Every row gives one point. A path goes straight from each point to the next, and from the last back to the first. The post is the endless flat space through its rows: a point in 2 columns, a line in 3, a plane in 4, and so on, so that a path can go around it. How many times does the path go around the post? Going back the other way cancels.
In the rows, 128 means zero.

Post:
[[133 119]]
Path (30 x 2):
[[156 183]
 [106 161]
 [107  98]
 [137  94]
 [159 132]
 [189 179]
 [168 172]
 [195 164]
 [144 110]
 [ 89  53]
 [101 113]
 [135 171]
 [184 204]
 [ 82 130]
 [ 53  66]
 [126  69]
 [173 114]
 [185 189]
 [159 135]
 [133 100]
 [ 94  66]
 [113 122]
 [155 186]
 [202 194]
 [153 150]
 [119 150]
 [110 103]
 [111  80]
 [ 80 113]
 [132 140]]
Times around: 0

Post, 5 rows:
[[132 168  90 137  98  80]
 [107 161 173 114 170 101]
 [143 122 148 162 105 157]
 [130 160  93 101  81  95]
 [ 54  86 196 146 174 135]]
Path, 20 rows:
[[ 93  91  80 106 111  52]
 [ 23 102 150  73  87  63]
 [125 143 131 174 104 129]
 [122 130 184 108 171 168]
 [119 154  60 174 116  45]
 [ 65  98 146 160 132  97]
 [ 61 161 170 111 136 134]
 [101 208 117 137 115  99]
 [ 96 142 149 200 110  82]
 [134 119 168 172 145 101]
 [169 205 135 119 163  79]
 [ 96 172 109  71 111  86]
 [113 186 195  92 136 106]
 [ 88 117 171 166 158  62]
 [ 94  43 167 177 126 155]
 [ 72 144 156  86 122  68]
 [158 139 149  90  33 200]
 [ 74 137  89 139 111 109]
 [148 175 205 134 100 168]
 [163 149  89 147  79  74]]
Times around: 0

Post (10 x 11):
[[106 148 116  78  91 116 145  60 120 137  56]
 [142 128  95 189 139  45 114 180 142 120 173]
 [178 138 153 209  87 196 129 160  88 125 151]
 [ 76 166  82 104 127  94 111 109 161 119 128]
 [115 102 149 148 100 115  89 138 157 200 113]
 [171 105  44 114 160 116 148  65 178  57 152]
 [125 169 155  85 125 120 154  96 146 110  55]
 [211 104  98 216  99 111  72 136 166  66 166]
 [126 154 160  94  77 155 173  62 128 100 106]
 [121 129 158 111 139 115 132  94  75 107 115]]
Path:
[[168 123  84 147  95  71 102 128 146  45 189]
 [152 154 154  89 101 124 155  64 125 120  90]
 [147 198 149 165 120 124 118  71 155  77  84]
 [120  99 101 224 119  78  70 171  99 124 153]
 [ 88 160  95 146  31 140 140 137 189 131 168]
 [199 137 143 142  87  88 107 125 168  90 129]
 [140 129 119 116  78  99 173 162 128 111 130]
 [110 131  89 129  56 160 191  98 153 127 139]
 [122 142  56 170  87 142 133 149 111 111 125]
 [198 128 136 110 112 112 124 173 114 101  75]
 [145  93 209 121 108  40  91  70  79 162  89]
 [164 102  94 151  81 151 115  46 170 161  83]
 [170  57  45 245  67 120 168 124 113 111 188]
 [154 125  91 111 131 180 150 168  60 133  81]
 [106 123 155  52 155  74 137  63 156 115 119]
 [157 154 113  98 121 197 136  23  94 135   7]
 [157 119  77 155 138 153 133  92 226  97 106]
 [149 152  82 142 117 146  81  41 134  92  87]
 [187 139 141 152  93 154 131  74  82 112 185]
 [181  82 141  71  90 202 129 106 164 119  83]
 [103 140  89 100  67  99 106  71 173  80  98]
 [174 172 194 139 113 114 159 202 135 150 119]
 [137 179 110  90 127 192 119  55 197  91 173]
 [131 147  76 180  90  92  79  92 161 103  53]
 [112 101 125 104  90 133 113  74 123  93  75]]
Times around: 3

Post, 17 rows:
[[190 134 170 102 119 127 129 128 182 104 114 101 147 118 177 129 167 134]
 [159 112  91 133 154 170 106 100 147  76 112 113 136 107 105 125 152 130]
 [160 115 134 158 129 132 132 134 160 117  91  93 107 111 100 150 142  77]
 [151 110  77 129 132 112  91 126 133 173 112 138  93 146 160 100 150  75]
 [ 93  76 140  81 152 121  88 127 106 183 166 127 131 128 110 127 126 127]
 [104 103 112  91 151 134 128  89 106 148 129 180 127  97 123 117 138 101]
 [148  84 124 123 118 181  99 154 242  77 126  98 145  74 132 124 172 146]
 [149  93 136 148 103 140 170 121 167  76  70 147 122 153  81 128 139 184]
 [160  66 105 137 137 146 159 148 161  57  52 123 168 101 153 167 150 154]
 [130 123 130 156  63 154  84 135 110 114 149 141 142 150 106 137  99 142]
 [161 121  89 144 136 143 129 170 120 108 132 136 166 121 108  96 146 110]
 [177  96 134 123 144 133 104 175 161 127 128  85 163 106 137 102  92  90]
 [175 101  95 121 140 182 145 132 184  81 166 103 149 117 133 129 139 133]
 [133  96 129 150 118 160 122 132 135  99 126  97 137 116 141  99 148  97]
 [159 121 117  74 124  52 123 160 171  62  75  95 126 150 182 156 161  97]
 [ 97 162  72  75 101 136 133  33 105 243  87 149 138 159 118  98 177 127]
 [122 127 112 176 124  84  94 182 140 145 156 122 176 188 152  96 103 126]]
Path:
[[123 102 157  93 166  97 110 117 131 177  92  77 135 130 177 130 109 129]
 [128  86 132 151 127 139 142 158 128 103 162 111  95 101 112 150  82  74]
 [157 118 147  83 147 124 139 132 135 172 132 190 157  72 126  63 137 124]
 [135 131  81  96 143  93 138 101 153 121 123 152 141 108 108 152 121  74]
 [146  84 116 131 122  78 153  86 184 130  56 101 131 177 180 183 165 176]
 [181 191 153 116 110 151 173 111 186  37 153  93 138  63  70 165 180 101]
 [183 126 133 122 104 122 159  60 105 135  84 140 174 109 140 129 120 126]
 [137  82  45  80 127 148  60 122 193  77 186 127 166 123 169 134 110 193]
 [162 150 155 172  98 193 112  47 137 107 122 147 119 115 122  64 118 154]
 [141 110 129 114 166 108 164 180 173 107 104 143 127 149  77 122 137 155]
 [113  85  82 132 135 105 103 136 137 152 125 107  62 166 147 130 148  81]
 [152 152  71 103 114 151 156 119 180  40 173 121 149 108 168 123 228 156]
 [189 119 145 179 125 151 117  67 205  67 118  85 161 116 186 130 191 190]
 [154  87 112  93 130 133 112 140 146 105 142 149 140 142 154 126 181 157]
 [ 98 112 156 135 102 133 133 139 170  82 117 147 163 161 120 141 128 140]
 [113  94 149  93 126 147  96 174 133 110 115 168 147  71 165 154 179  90]
 [ 90  57 108 104 149 113 107  90 139 196  50 111 121 176 107 102 151 125]
 [124 116 115 117  53 132  74  92 182 162 104 126 123 136 111  89 147 119]
 [206 136  15  89 166 119 137  86 119  94 134 138 121 167 146  98 148 125]
 [189 106 121 158 134 186 144 125 173 137 120  88 173  27 114 155 110 113]
 [165  94  97 131 139 111 137  65 181 156  67 108 132 170 180 106 175 151]
 [119  71  98 141 171 129 105 147 138  96 179 127 172 174 126  89 145 157]
 [101  95  43 133 108 112 100 175 135 114  68  95  90 171 103 110 188  53]
 [121 122 132  62 139 134  77  89 158 122 130 129 125 102 180 136 167 101]
 [181 113 151  81 164  81 108 115 185 133  97 110 201 139 176  91 118 119]
 [159 118 150 146  94 113 100 129 127  40 112  75 122 128  86 123 159 117]
 [ 83  98 123 179  52  98 158 208 150 142 142  78 187 171 155 125 124 147]
 [141  87  61 129 126 102 148 144 170 142 127 143 123 117  91 146 156 142]
 [148 118 169 106  92 118 130 106 169  87 111 120 179 118 124  93 181 139]
 [181 130 128 123  88 131 143 162 224   7 108  75 132 107 118 174 171 134]]
Times around: 0

Post (17 x 18):
[[132 155 107 147 175 125 134 117 172 172 167 116 203 104 113 115 130 126]
 [101 152 135 147 138 138 168 141 123 133 161 129  98 150 120 100  99 123]
 [ 72 138 140 139  60 178 201  88 172 152 110 137 108 136 159 129 114 142]
 [124 144 160 161 125 123  85 144 124 126 169 123 148 185 125 139 146 126]
 [103 153 125  90  81 115 133 120 193 116 111  82 121 184 106  94 118 164]
 [123  90 162 145 140 175 212  76 119 116  40  89 146  93 216 142  67 130]
 [140 124 141 133 139 155 143 151 122  62  88 138 144 102 143 125 132 149]
 [168 167 115 105 105 117 128 127 130 181 154 162 116 139 142 112  99 149]
 [ 81 133 150 155 117 100 157 198 134 101  84 117 178  89 161 186 170 126]
 [191 134 139 123 130 109 121 107 139 120 144 116  95  84 118 128 156 129]
 [141 119 145 151 121  91 136 143 123 139 194 147 178 187 169 102 169 189]
 [133 144 134 131 157  72 119 157 154 127 155 164 171 199 145 122 194 159]
 [128 156  95 169 118 111  96 102 145 151 122 122 124  92 131  96 140 156]
 [ 28 180 196 175  44 125 215 122 140  62 139 147 124 151 241 173 111 145]
 [164 171  87 138 160 158 149 134  61  94 165 129 133 167 126 141 142 123]
 [158 124 110 117 167 170 124 116 194 154 130  87 103 121 146  87 154 158]
 [ 90  64 152  33 158 179 156 137 153 104 121  94 103 142 161  87 156 112]]
Path, 26 rows:
[[101 150 127  98 133 171 163  78 117 103 133 103 134 138 107  44  61 155]
 [104  50 145 121  74 179 159 119 107 146 105 111  76 109 158  60 159 130]
 [143 135 161 120 143 131 175 171 202 130 149 121  96 194 115  68 142 124]
 [ 59 188 161 135  76 146 152 161 175 118  99 122 156 170 185 185 157 135]
 [164 120 170 121 204  87 159 102 193  91 129 134  96 100 146 102 190 162]
 [151 120 115 125 129  45 131 131 140 142 126  76 155  71 108 130  98 149]
 [156 106  58 150 169 184  89 170 120 129 114 124 125  93 199  62 112 175]
 [116  89 199 163  44  69  97 152 149 198  42 119 132 159 136  62  44 125]
 [ 90 140  72 163 141 136 120 154 130 144 171  84 173  98 104  75  97 132]
 [165 130  96 121 123 156 134 114 145 115 149 141 125 117  85 149 144 183]
 [109 135 164 203  99 119 208 122 118 155 133 133 158 192 166 129 115 203]
 [167 171 134 120 139  70 105  91 154 129 164 136 191 132 139 132 150 193]
 [128 122 151 147 134 113  85 117 121 109 225 101 186 147 114 144 153 116]
 [147 152  89 133 111  98 145 164 147  94 189  75 157 154 150 148 198 131]
 [168  82 105 119 187 147 138 133 105 170 167  91 170 131 144  80 101  94]
 [162 142 126 162 189 126 166  92 228 104 144  99 130  62 133 161 141 164]
 [144 150  93 178  88 122 136  99 171 112  96 121 139  55  82  75  18 236]
 [124 130 117 109  95 138 201 142 125 117 160 127 133 131 174 116 125 130]
 [125 138 133 162 138 108 134 105 142 119 134 118 155 116 159  85 140 144]
 [ 82 180 163 146  99  99 151 133 133  95  77  75 103 132 220  84  81 138]
 [112 132 115 118 115  82 124  86 186 102 114 101 178 139 113  84 139 145]
 [ 79 134 133  98  72 146 186 143 172   9  97 136 146 138 152 138 156 192]
 [131 159  42  75 228 129  88 153 194  99 113  81 127 190  77 116 249 136]
 [213 108 110 105 186 110 149  87 206 187 192 149 162 140  98 116 152 148]
 [115 119 139 159 105 115 127 130 160 160  71 139 139 137  91 123 110  69]
 [238 117 161 130 184 142  87 175 125 128 105  93 167 147 172  86 165 168]]
Times around: 1

Post:
[[201 131 136 120 165 113 113  91 173 168 201  72  92 138  76 150 150 122]
 [152 113 124 129  99 172 106 100 139  79 131 148 141 102 150 103 142 150]
 [182 131 138 104 136 128 112  66 208 123 161 106 125 130 178 125 126 166]
 [149 112 108 129 151 158 114 120 122 102  81 109  82 159 175  90  58 157]
 [146  75 160 131  93 118 110 101 176 120 131 101 108 157 167 109  86 145]
 [148 140 174  86 123 133  78  80 163 125 113 134 131 123 113 108  67 154]
 [112 132 102 112 140  94 175 145 122 144 127  93 158 127  96 136 155 168]
 [147 138  88  82 130  91 173 171 175 122 124 146 117 151  71 190 162 163]
 [171 150  92 127  88 109 156 185 135 111  89 114 127 110  81  97 164 183]
 [136 150 102 156  90 115 144  89 122 134 123 156 127 113 142 128  68 151]
 [144 117 117 140 126 119 108 150 146 111 125 163 136  76 135  85  99 173]
 [148 154 138 120 113 104 196 166 114 135 126 149 115 112 107  97 188 103]
 [ 98 148 103 140  83 121 163 190 115 177 135 153 147 156 105  91 174 196]
 [139 132  74 108 127 125 124 150 123 189  72 158 149  94 134 116 123 139]
 [177 141 109 109 132  78  73  84 151 122 170  96 150 176 131  90 139  94]
 [126 127  61  81 112 145 178 189 149 154 135 139 165 129 101  90 114 144]
 [128 101 137  90  99 139  91 118 122 134 144 108  79 112 182  99  89 172]]
Path (24 x 18):
[[126 150 155  96 153 146  70  78  14 225 109  95 119 127 189  77  31  74]
 [134 100 213 133  89 121 159 117 112 151 152  84  65 156  91 114 153 171]
 [120 102  93 149 121  69 106 162 137 175 128 119 106 170 118 118 137 189]
 [148 121 150  57 136  85 111 126 126 143 120  56 113  87 123 128 138 202]
 [101 175 103 104 135 127  88 126  69 158  45 161 205 131 166  78  97  80]
 [105 139  90  77 171 149 157  74 199  88 127 110 187 184 159 170 160 138]
 [150 143  60  51 162 138 133 154 116  93 100 142 104 114 128 117 144 126]
 [112 107 120 139 105 121 157 192  50 164 110 133 117 198 120   7  92 141]
 [161 174 119 185  45  43 163 166 179 124 115 154 198 156  97 118 130 158]
 [132 162 131 107 135 149  98 198 127 157 168  60  89 110 115  50 168 213]
 [145  92 103  94  62 109 133 143 175 114 143 142 125 121 139 125 200 161]
 [120  70 148 143 107 140 180 114  80  82 147 151 112 113 187  87 189 125]
 [134 128 111 138  40 137 166 108  90  66 120  39 167 170 149 134 145 175]
 [151 188 172 170 134 142 142  57 119 137 149 119 148  83 118 153 191 126]
 [100 136 144 100 113  66  89 122 152 138 143 102 101 124  19 131 102 227]
 [148 135  88 143 101 129 150 190 154 110 115 135 112 199 120  73 124 219]
 [166 133 163  94 145 101 119 178 104 152 135 122 107 155  89  73 119 126]
 [164 127  75 158 158 168 107 129 141  99 152 103 143 112 147  56  59 142]
 [116 131  96 138 137 173 104  97 165 216 177 141 151 115 122  97 139 157]
 [146  58 120 116 114 110 132 114 180 167  68 136  75 127  90 157  17 157]
 [157 150 154 121 119 118 112 153  96 105  82 162  83 150  84 169 215 194]
 [146 143  79  84 147 170  72 149 145 180 108 172 148  53 112 132  82 152]
 [162 132  59 157  84 116 119 167 154  76  26 126 165  95 114  43 150 154]
 [149 211 132 161 108 132 108 129 110  86  99 163 175  73  70  74 167 187]]
Times around: 4

Post (17 x 18):
[[101  99 107 130  41 131  92 172 119  99 163 171 111  58  69 111 152 178]
 [123 157 138 132  98 159 157 128 134 116 167 100 102 122 152 116 128 136]
 [106  80 113 109 159 177 169 103 113 163  93 115 105 153 183 182 135 129]
 [115 103 193 133 137 138 122 136  95 157  89  27 116 173 185 169 107 102]
 [129 122 116 143  95 134 147 169  82  67 130 175  98  92 118  74 176 118]
 [108 161  86 119  92 131  96 156  84 132 138 136 115  98 114  81  98 170]
 [142 114  96 129 135 113 131 140 119 115 131 153  98 185 148 211 154 131]
 [115 151 132 120 112 179 125 153  89  93 150 145  99 103 104 136 112 124]
 [ 81 109 183 108 136 126 133 109 113 177 174 111 176 114 129 135 113 101]
 [154  90  70 135 156 124 154  91 111  82 101 166 159 157 114 193 133 140]
 [ 88 136 140 144 108 148 173 133 107 179 102 123 204 103 170 159  93 111]
 [121 174 166 142 113 167 129 105  96 227 117 123 121  73 134 130  98 106]
 [140  74 130 133 182 167 145 162 126 137 127 142 164 153 158 149 167 170]
 [ 61 133 142 159 127 156 146 139 138 193 134 102 117  97 147 131  73 101]
 [127  93 111 133 102 163  70 119 121  52 107 193 153 160 142 130 196 156]
 [ 85 100 197  98 148 123 159 112 185 158 107 167 182 103 143 152 101 151]
 [106 143 101 112  67 146 149 187 120  93 126 150  99 115  71  80 156 101]]
Path (23 x 18):
[[ 65  84 144 148 143 102 144 128  88 130 233  49 133 177 141  73 206  85]
 [157  85 122 176 162 192 155 127  83 190  87 123 134 116 164 121 154 151]
 [130 106 172 149 155 144 145 181 186 178 161 176  91  76  61 151  45 151]
 [ 46  48 103 150 119 191 148  82  71 125  41 111 139 138 151 178  75 122]
 [110  80  68 139 131 202 141 190 156 198 149 116   9 123 113 144  90 179]
 [199 126 180 128 195 148  88  95 143 151 157 184  93 145 191 134 198 150]
 [119 139 207 139 122 120 128  95 183 103 131 192 140  75 165 143 188 130]
 [102 114 173 101 116  97 244 159 183 101 106 157 104 176 142 149 155 138]
 [174 109 171 149 160 158 176 100  92 106 177 155 198 117 148 144  98 144]
 [127 143  95 148 171 200 238 118 100 100 117 122  86 167 133 127  99  52]
 [125 161  72 129  95  87  67 191  84 180 127  33 148 207 167 176  41 156]
 [130 179 152 173  62 163  70 124 186 121 111 191 105  98 118 190 169 114]
 [118 199 150 174 142 190  93 151  60 101  74 165 156 124 132 139 145 117]
 [ 95 110  89 124  83 185  47 121 116 164 163 249 103 109 113 114 178 192]
 [183  86  78 144 151 179 206 101 138  87 125 211 237 109 143 120 171 183]
 [153  56 111  86 195 106 202 156  97 147 121  77 137 104 152  84 173 136]
 [ 88  98 149 129 133 173  92  76 127 125 157 106 140 183 159 175 199 104]
 [116 132 178 129 119 172  71 108 110 138 161 142 141 156  73 139 142 144]
 [136 108 129 115 114 160 156 145 101 145 183 152  25 139 179 111 169 120]
 [173 119 129 156 158 216 157 111  54 154 119 118  53  51 188 134 134 136]
 [ 64 146 140 105 101 167 163 114 222  67 121 164  46 120 162 145  81 102]
 [133 103 178 136  86 118  79 153  72 217 149 108 162 120 114 124 162 105]
 [ 66  98 137  99 102  66 158 122 113 137  76 121 116 141 122 148  65 153]]
Times around: 3

Post:
[[130 115 116 166 151 125 115  93 147 118 162 147  86 122 141 160 175 190]
 [145 136  98 153 137 140 124 150 109 147 132  75 142  91 146 133 140 142]
 [138 149 165 166 123 156  92 145 126 170  86 178 143 131 115  93  90 113]
 [132  96 123 102 118 172 124 169 116 140 143  80 126 113 129 128 140 132]
 [139 104  99 151 128 126 160 109 154 144 122 166  92 136 121 176 153 143]
 [149 122 123 100 129 168 119 141  96 133 154 105 129  81 126 128  96  95]
 [138 173 118 122 128 133 115 161  98 133  91 157 144 124 118 117  99 132]
 [101 139 164 124 146 122 121 111 112 147  65 168 137 150 132 123  72  87]
 [137 127  76 113 161 148 120 138  95 144 155 103 144 128 132  91 112 121]
 [159 147 168 125 143 167 127 103 142 128  63 180 129 135 142 116  97 115]
 [137 127 139 138 117 151 136 142 127 102 113 114 134 119 118 102 118  92]
 [137 125 107 122  97 133 127  91 163 129 127 149 117 119 142 143 127 143]
 [152 134 158 145 124 114 119 151 139 134  99 175 143 144 146 121 102  92]
 [133 134 167 142 133 124 163 103 147 151 158 157 122 142 125 149 148 153]
 [138  76 117 154 112 128 133  88 125 138 149 160 105 134 131 178 201 169]
 [134 112 114  93 149 130 102 142 103 155 130 117 158  89  98  99 134  97]
 [126  92 107 111 154 157 104 143 115 144 156  89 181 109  97 142 109 109]]
Path:
[[172 128 129  82 117 145 125 124 111  84  95 148 126 149 156 124 108 119]
 [102 129 182 103 151  93  86 132 106 156 155  99 132 108 114 129  93  95]
 [163 125 128 162 125 129 113 162 123 117 190 124 110 109 122 125 111 158]
 [ 84  97 126 122 154 113 145 114 101 136  98 152 118 168 110 157  96 131]
 [144 146 152  87 142 144 121  91 127 174 122 122 138 115  95  77 104 111]
 [199 110 115 145 157 162 155 165 135 137 174 138 106 163 150 143 138  90]
 [171 168 135  63  60 172 139 107 135  87 112 191 127  76 107 136 138 105]
 [148 134 121 177 151 182  83 114 128 135 126 158 167 125 132  95 110 147]
 [117 158 131 161 135  87 154 145 109 129 123 160 117 131 125 140  99 120]
 [153 120 156 125 130 152 114 114 130 151 128 145 157 109 102 103 105 127]
 [146 142 139 130 132 156 127 153 113 131 146 140 126 116 165 127  95 146]
 [ 93  85  96 127 137 136  72  85  83 178 169 191 109  80  66 150 147 124]
 [135 130 165 101 141 143 103 136 129 144 117 138 145 123 135 153 157 138]
 [139 137  54 184 128  69 108 132 172 147  70 178 152 159 118 136  96  96]
 [173 126 115 165 114 104  73 126 147 141 170 171 163 109 120 161 129 141]
 [146 121 129  96 209 188 119 107 108 107 182 100 102 134 153 127  94 118]
 [118 175 127  97  96  99  92 125 147 121 102 119  94 114 160 111  66 133]
 [136 122 120 127 160 128 142 170 107 138 140  99 144 133 128 117 104 107]
 [155 151 166 159 116 142 181 165 134 139 125 134 118 129 162 131 142 149]
 [133 126 105  87  99 157 151  86 141 156 123 188 116  92 110 113 144 109]
 [149 113 123 173 125 165 149 138 151 132 146  93 135 144 178 142 118 102]
 [113 137  84 163 189 156  89 131 149 127 150 115 102 137 143 155  90 149]
 [167  77  57 123 129 161 100 118 109 147 138 131 134  85 157 163 122  96]
 [119  76 144 137 122 189 120  87 143  55 130 129 128  88 102 162 134 122]
 [139 118 158  81  98 143 119 110 124  98  91 146 153 112 114  74 100 106]
 [117 118 156 128 130 121 172 102  94 142 124 107  71 139 134 110 114 104]
 [154 126 110 117  99 121 136 121 135 136 114 126  98 115 140 131 112 150]
 [144 164 125 142 144  77 129 138 114 183 135 168 136  81 138 121 120 140]
 [ 99 116 138  83 127 180 118 176 122 137 137 113 152 130 121  95 110 126]
 [114 163   7 111 128 145  58 168 141 130 125 128 140 132 160  87 108 186]
 [154 105 129 157 131 130 118 110 111 120 134 153 163  76 109 165 171 131]
 [159 144  99 135 104 132 117 120 139 110 152 167 143 113 124 131  87 126]]
Times around: 0
